Every row gives one point. A path goes straight from each point to the next, and from the last back to the first. The post is the endless flat space through its rows: a point in 2 columns, a line in 3, a plane in 4, and so on, so that a path can go around it. How many times does the path go around the post? Going back the other way cancels.

Post (1 x 2):
[[-0.5  1.1]]
Path:
[[ 3.3  5.0]
 [ 3.3  0.7]
 [ 0.9 -3.0]
 [-4.0  0.6]
 [-3.6  4.8]
 [ 0.9  2.9]
 [ 4.3  0.5]
 [ 1.6 -4.7]
 [ 2.6  1.3]
 [-0.1  4.0]
 [-5.7  1.6]
 [-0.7 -1.1]
 [ 3.0 -1.8]]
Times around: 0

Post:
[[-0.3 -1.4 -1.0  0.3 -4.7  2.8]
 [ 5.9  4.8  6.6 -3.8 -3.0 -5.3]
 [-0.6  0.4 -2.2  1.6  0.3  4.3]
 [-0.2 -0.5 -0.8  4.7 -2.3  0.9]
 [-2.0 -3.3 -1.9 -0.9 -0.7 -1.1]]
Path, 19 rows:
[[-1.0  1.4 -0.9  2.4 -4.8 -1.5]
 [-0.1  2.9  4.7 -3.3 -1.4 -2.8]
 [ 2.2  1.0  3.5 -1.4  1.8  5.5]
 [ 1.9 -1.4 -2.0  1.3  2.5 -0.5]
 [ 2.1  1.5 -3.3 -0.9 -1.2  4.5]
 [-1.2 -0.9 -3.3 -6.0 -6.0 -0.1]
 [-1.1  3.8  0.1  1.6 -3.2  6.0]
 [-2.4 -4.1  2.8  2.3 -3.1  1.8]
 [ 0.9 -4.2  2.2  1.2 -6.1 -1.6]
 [ 3.6  0.1  4.4  5.9  2.4  1.4]
 [ 1.4 -4.2 -4.6  1.2  1.0  3.4]
 [ 3.3  1.7 -4.2  0.1 -5.8  2.9]
 [-2.0  2.8 -3.3  0.3  0.4  2.4]
 [-2.3  0.2  3.5  2.2 -6.1  0.6]
 [-1.2  0.5  1.6 -4.0 -6.4  1.0]
 [-1.0  0.3  4.1 -0.8  0.8  0.9]
 [-0.2 -5.9  3.2  5.5 -3.9 -2.2]
 [ 1.0  0.3 -1.7  1.3  1.7  0.7]
 [-0.3  0.8 -2.9  2.8  1.6 -0.9]]
Times around: 3

Post (10 x 11):
[[ 1.2  1.0 -2.4 -1.2 -1.3 -4.1  1.9  0.1 -2.6  5.8 -0.3]
 [-1.9 -6.3 -2.1 -1.8  3.3  4.2 -0.4 -3.8  0.2 -3.3  6.2]
 [ 0.5 -1.7 -0.2 -2.1 -1.2  8.6  0.2 -1.7 -0.6  2.2  4.7]
 [-3.3  0.2  2.1 -5.1 -0.4 -3.2  5.3 -2.1 -0.2  3.6  7.0]
 [ 0.7  3.0  2.1  3.2 -0.2  2.0 -1.9  3.7  1.5  0.3 -4.0]
 [ 1.2 -1.3 -1.4 -0.6  2.2  1.5  3.6  5.0  5.1  0.0 -3.4]
 [ 4.1 -0.4  0.6 -2.8  1.2  0.3 -8.5  1.5 -4.1 -1.7 -8.2]
 [ 4.4 -0.2 -1.1 -3.4 -5.5 -2.4 -3.5  5.6 -2.2  3.5  1.8]
 [-1.5 -4.8 -3.6 -2.2 -1.7 -1.0 -0.7 -0.7  3.6 -2.3 -4.6]
 [ 4.2 -3.4  3.9  0.1 -0.2  2.6  1.6 -0.8 -3.3 -3.0 -3.2]]
Path (20 x 11):
[[-2.2  0.3 -0.7 -0.9 -0.4  1.2  5.4  0.7  1.9 -2.0 -3.5]
 [-0.9 -2.1  4.7 -2.0 -3.5  2.2  2.8  1.2 -1.6 -1.4  4.1]
 [ 0.6 -3.8  1.1 -1.4  2.4  4.2  0.9  4.8 -0.5  4.2  3.4]
 [ 3.0 -4.7  1.6 -2.5  3.1  2.3  2.1  2.1  2.6  1.7 -1.6]
 [ 4.1 -3.1  0.1 -0.7  0.0 -0.8  1.9 -1.8  1.3  0.9  4.0]
 [ 2.8  1.8  0.2  1.7  2.5  2.5  3.1 -0.1  2.2 -1.1 -1.6]
 [ 0.9 -1.3 -3.0 -2.0  3.4  2.7  0.9 -0.6 -2.1 -2.3  3.3]
 [-3.6 -0.9 -1.9 -3.5  1.4 -2.9  1.6 -2.4 -2.1  2.4 -4.7]
 [-2.5 -0.3  2.8 -3.7  2.2  1.8 -1.3  2.0 -0.8  3.7 -1.6]
 [ 1.4 -3.5 -0.3  1.6 -1.5  3.5 -5.7  4.4 -2.2  3.6  3.7]
 [ 0.9 -4.1 -2.0 -3.3  0.6  5.1 -4.4 -2.3  0.8 -0.5 -5.2]
 [ 2.2  0.4 -1.4 -2.3 -5.5 -3.6 -1.2 -0.9 -0.1  4.3  3.4]
 [ 4.1 -1.6 -2.4  5.1  0.3  5.0 -3.3  2.0  0.4 -3.7 -6.2]
 [-2.7  3.5 -4.7 -0.2  5.2 -1.1  1.1 -1.6 -2.6  3.0  2.2]
 [-2.0 -2.6 -3.5 -3.8 -4.5 -3.9  1.2  1.0  1.1  0.6 -2.2]
 [-3.5 -0.3 -0.9 -1.2 -3.1  2.3 -3.4  0.4  1.1  1.1 -2.6]
 [-2.0 -4.8 -2.1 -3.6 -2.9 -2.1 -1.9 -0.2  1.5  1.5 -0.6]
 [-5.8 -2.9 -0.5 -4.3  0.3  3.5 -1.1 -4.5  9.1  1.1  1.1]
 [-2.6  3.7  1.6 -1.6  0.3 -1.2 -2.9 -1.6  1.3  0.9  2.0]
 [-1.8  1.0 -5.0 -2.1 -1.7 -1.5  1.2  3.8  5.8 -2.0  3.9]]
Times around: 3

Post:
[[ 0.1  0.5 -8.3  2.1  3.1  1.8 -1.2  1.3 -0.3  6.3 -4.0 -6.6  0.3 -3.1
  -2.0 -1.6 -1.1 -1.2]
 [ 3.3  3.1  3.0 -0.4  2.8 -1.6  1.6  4.1 -5.3 -0.5 -3.2  0.4  1.2  1.4
  -0.5  2.4  0.7  1.6]
 [-2.1  2.2 -4.2 -0.6  3.6  1.0 -3.0 -5.6 -2.2  3.1  0.3 -1.5  5.8 -1.0
  -1.5  3.1  0.6  2.9]
 [-0.3  0.3  1.7  3.4 -1.6  2.0  1.3 -0.7  0.9 -1.4 -2.8 -1.9  6.0  1.4
   0.2  2.7  0.2  5.3]
 [ 1.5 -0.5  2.9 -7.4 -2.7  2.6  0.3  5.7  0.9 -2.0 -0.8 -1.1  4.6  0.5
   5.1 -0.9  2.1 -2.2]
 [ 0.8  2.1  0.7  0.9  1.1  0.3 -3.2  3.9  1.1 -2.1 -1.2 -2.7  4.0  5.8
   0.1  1.4 -2.2  0.1]
 [-7.1 -1.9 -4.7  0.4  4.8  2.2 -2.3  0.9 -1.2  7.7 -4.4 -3.8  0.8 -1.1
   1.3 -0.4 -3.6 -2.7]
 [-1.7 -1.9 -3.1  2.5  5.8  2.1 -4.2 -5.2 -0.2  5.8  0.4 -5.7 -3.3 -3.3
   4.1 -1.2 -0.8 -1.3]
 [-3.2  0.1 -7.0  3.5  4.8  2.4 -3.1 -0.2  0.6  3.3  0.4 -1.5 -0.6 -5.1
  -0.2 -3.3 -4.1 -0.6]
 [-0.8 -3.3  4.8 -6.0  3.7 -0.4  1.7  6.8  5.1 -1.1 -4.4 -1.3  1.6  0.3
   0.8 -3.5  4.5 -4.5]
 [ 3.6  0.6 -2.5  3.7 -1.0 -3.1  4.5 -2.2 -0.5 -0.3 -1.1 -0.4  4.3  4.3
  -1.9  3.5 -2.7 -1.2]
 [ 0.0 -3.1  4.9 -3.7 -2.0 -2.2 -1.6  7.1  2.6  3.3  0.3 -1.2  2.6  0.3
  -1.6  1.2  1.9 -4.1]
 [-0.7 -2.0  1.1 -2.6 -2.4  0.5 -3.1  3.4 -1.0 -1.4 -4.1  2.6  0.7  2.7
   0.1 -2.2  4.5 -2.2]
 [ 2.0  3.3 -2.9  5.4  3.7  3.8 -3.3 -1.3  1.2  3.7 -1.8  0.6  3.1 -0.7
   2.0  3.2 -0.1 -1.9]
 [ 0.9  4.1  1.9 -0.3 -2.4 -3.3 -1.0  0.4  1.2 -4.0 -6.0 -0.5  2.8  0.8
   0.5  2.3 -3.5  0.9]
 [-0.4  2.1 -4.0  0.6  2.0 -3.0 -2.1  1.4  1.1  1.5 -2.8  2.2  0.0  1.4
   3.3  1.9  0.5  3.2]
 [ 1.2 -0.3  6.4 -2.8 -0.9 -3.2 -0.5  5.8  0.2  1.4 -1.7 -0.5  6.1  1.5
   2.1 -6.1  3.3 -1.9]]
Path (24 x 18):
[[ 4.3 -0.5 -2.9 -1.4 -2.7 -0.3  1.3  1.4 -1.4  2.1 -0.8  4.0  4.3 -0.2
   2.3  3.4  3.2 -2.5]
 [-1.9  5.2 -2.0  1.3  5.6  0.0 -4.2  1.8 -0.8  1.4 -2.1 -2.4  4.5 -4.9
  -2.6 -0.7 -1.9  1.8]
 [-7.6  0.2 -3.2 -0.2 -2.1 -0.9 -1.4 -5.3  0.9  1.7 -1.9 -4.7  4.7 -3.2
   0.1 -3.4  3.8  5.7]
 [ 1.1  2.0  1.7  5.8  0.2  2.5  2.4  7.6  4.1  3.1 -2.3 -3.0  2.6  1.8
   4.7 -2.2  0.1  0.9]
 [ 2.7 -0.4 -3.6  3.2 -0.5 -2.8 -3.6 -1.2 -0.4  0.6  3.8 -0.9  1.2 -1.5
  -0.6 -2.7  4.1  1.6]
 [ 4.7 -0.2 -4.5 -3.1 -0.6  6.1 -1.1  0.9 -4.9  0.3  0.1 -5.4  3.3 -2.7
   5.0  1.1  3.3  1.0]
 [ 2.2 -1.7  1.0  1.1 -2.3  4.7 -4.0 -1.9  2.2 -1.9 -2.5  1.5  4.0 -0.7
   3.1  0.2  3.7  1.2]
 [ 1.8  1.8 -4.0 -3.4 -2.6  4.2 -6.7 -0.1 -3.0  1.5  0.1  2.1  0.3  2.5
   0.5  2.7  0.1 -1.3]
 [ 6.2  5.9 -2.1 -1.6  6.4  2.3 -0.2  5.2 -3.6  1.5 -3.7  0.4  3.6  0.2
  -0.7 -2.4 -1.7  1.9]
 [ 3.6  1.1 -5.4  2.1  0.5  3.3  0.4 -0.5  3.6 -2.0 -2.9 -5.6  8.8  1.9
  -1.9  1.3 -3.8  0.9]
 [-1.3  0.1  2.9 -6.4  1.7  2.7 -5.4  4.4  3.6  0.6 -4.0 -3.2  8.2  1.9
   2.1 -4.0 -1.8 -0.1]
 [-0.2  1.4 -2.9  3.7  1.2  1.5  1.4 -2.2  4.4  5.8 -3.0 -4.4  3.5  3.8
   1.7 -0.7 -1.9 -2.7]
 [ 4.8  0.4 -4.4  5.9  3.9  1.5  1.3 -1.0  1.4  2.1 -1.6 -1.9 -1.8 -1.0
  -2.0 -1.5  1.8 -6.4]
 [-3.8  1.4  0.8 -2.3 -0.1 -1.0 -2.4  0.1  2.3 -2.9 -1.1 -4.1  2.4 -1.3
   1.3  3.3 -3.5  3.6]
 [-2.2 -3.5  1.8  2.5  3.5 -1.2 -1.9 -3.3 -1.1  3.5 -2.2  0.0  1.0 -3.0
   3.0  2.9 -0.7 -1.8]
 [-1.1 -1.2  3.1  5.0  4.4 -4.1 -0.9  4.9  2.3 -4.2 -1.7 -4.2 -1.7 -3.0
   1.2 -1.8 -2.9  1.0]
 [ 4.6  1.5 -1.3 -0.1  0.2  2.2 -0.4  4.7 -1.1 -4.4 -1.8 -1.6  0.6 -0.7
   0.4 -1.2 -0.2 -1.8]
 [ 0.6  0.5 -1.7  3.7 -2.4 -2.5  2.6  5.4 -0.1  3.7  1.5 -2.2  4.4  1.4
  -0.6  0.6 -6.6 -3.9]
 [ 0.3  3.6 -3.3  6.7  0.7  3.8  0.2  1.5  4.8  4.3 -4.2 -2.8  4.5  3.3
  -0.4 -0.4  0.3 -0.4]
 [ 0.8  0.1  2.9  2.6  3.3 -5.0  0.3  0.1  1.5  4.7 -4.8 -1.8  2.0  3.0
  -6.9 -2.6  0.8 -4.5]
 [-3.0  0.2 -3.0  3.5 -0.5  1.9 -3.7  1.5 -2.9  4.8  1.2 -3.5  0.2 -0.5
   2.1 -2.4 -1.4 -2.6]
 [-4.0  1.0 -0.8 -0.5 -2.3 -1.2 -4.7  0.3  3.3  0.2 -1.6 -1.4  4.4 -2.2
   1.1  1.0 -2.7  0.4]
 [-1.7  1.8 -0.2  2.8 -0.1  0.0 -1.6 -1.7 -1.7 -2.9 -1.7 -0.7  4.2 -1.0
   2.0  2.2 -5.3  3.2]
 [ 0.3  0.5  0.6 -1.4 -0.3 -1.1 -3.1  1.7  1.1  0.1 -3.3  2.0  2.3  1.5
   4.3 -0.8  0.8  0.1]]
Times around: 1
